Rows are points. Examples show where two turns around zero, p and q, send a point. Write where each new point lands after one turn and then the other. Backwards means that the second turn is done in reverse. Each puzzle has new turns, and all numbers are rounded.
In the rows, zero is written as 128.

Turn p:
[105 101] => [102 104]
[115 136] => [116 137]
[143 109] => [141 107]
[ 91 192] => [ 99 196]
[186 101] => [183  95]
Turn q:
[115  81] => [ 80 133]
[143 112] => [115 111]
[126 191] => [190 140]
Where do these land?
p, then q backwards: [151  72] => [188 135]
p, then q: [ 99 136] => [135 157]
q, then p: [134 176] => [176 124]

Turn p:
[107 139 131 110] => [121 132 116 102]
[129  90 144  97] => [152  86 115 115]
[130 140 151 116] => [135 128 143 105]
[108 136 108 100] => [130 140  94 109]
[147 125 116 225] => [ 84 138 171 205]
[147 138 118 120] => [147 144 128 132]
Turn q:
[ 84 173 173 152] => [ 96 159 111 194]
[139 103 163 107] => [147 148 169 130]
[137 116  96 101] => [121 116 135  86]
[166 129 128 106] => [150 149 130  96]
[139 141 100 152] => [134 110  93 122]
[103 106 108 149] => [119  86 131 139]
Where do these land?
q, then p: [142  89 151 103] => [148 115 169 103]
p, then q: [130  92 102 101] => [149  93 116  98]
q, then p: [115 163  99 105] => [113 139  85 105]
p, then q backwards: [121 101 180 176] => [ 72  79 117 118]
q, then p: [104 146 126 137] => [101 130 115 136]
q, then p backwards: [156 146 131 110] => [127 157 120 105]
q, then p: [128 158 107 164] => [123 140  94 164]

Turn p:
[ 90 171 120 177 137 131 119  73] => [ 90 104  95 189 103 134 162 108]
[166 114 110  56 139 173 118 100] => [154 144 113  92 109 101  70  71]
[127 104  92  69 149 161 162 128] => [127 171 113  75 142 117 114  77]
[129 158 174 108  98  63 103 146] => [128 140 193 174 125 111 105 174]
[168 123  95 113 167 149  84 154] => [116  93 116  89 140 143  64 118]
[ 96 155 107 195 105  74 150 129] => [ 85 130 106 174 146 128 180 185]
[126  83 166 138 139  99 135 136] => [144 106 170 109 141 110 161 142]
[177 166 178 131 126  93 138 153] => [167 120 160 175 172 126 102 156]
[ 50 117 125 192 131 148 156 180] => [ 97 136 127 112 138 206 208 148]
[152  89 112 100  88 188 114  81] => [172 137  86  91  63 104 113 103]
Turn q:
[159  71 120 118 115 169  89 151] => [102  96 128 117 114 115  72 183]
[143 152 168 116 126  76 147 139] => [175 112 165 125 144 150 158 113]
[142 112 131  84  89 125 111 122] => [130  90 142 108  82 129 123 135]
[ 63 178  66 135 201 143 142 152] => [ 96 191  86 159 159  76 202 139]
[133 124 142 115 108 200 125  90] => [ 88 135 101  70 106 149 100 125]
[152 151 149 136 163  40 143  83] => [197  94 122 146 167 131 153  62]
[ 73 126  91 152 130 127 149 122] => [ 93 162 116 173 119 121 145 106]
[143 151 155 154 116  83  84 139] => [183 135 170 125 137 101 106 112]
[201  82 121 128  53 198 134 146] => [122 116 114 104  73 186  50 198]
[ 72 133 139 141 179 120 156 135] => [ 93 149 135 151 177 124 170 106]
Where do these land?
q, then p: [184  81 189  76  93  93 133 115] => [200 107 154  51  86 114 130 113]
q, then p backwards: [143  58 109 109  70 122  89 116] => [146 138 134 123 125 124  29 102]
q, then p: [ 75 126 126 123 141 138 181  71] => [103 153  82 141 103 120 177  78]
q, then p: [105 112 136 163 138 127  71 146] => [100  94 177 161 128 119 123 144]
q, then p: [ 97 175 142 129 103 112 155 135] => [167 152 113 174 136 131 135 107]
p, then q: [ 86 146  67 163 144  99  64 158] => [ 39 159 173 150 108  97 141 139]
q, then p: [167 156  86 183 149 192 142 160] => [ 77 134  99 138 162 187  62 143]
p, then q: [125  75 136  94 131 126 151 137] => [151  93 134  97 128 142 169 120]
q, then p: [158 143 131 161 183 120 146 120] => [106  94  99 117 169 125 105  98]
p, then q backwards: [140 208 158  79 127 151 147 121] => [118 125 122 220 105  91 142 115]
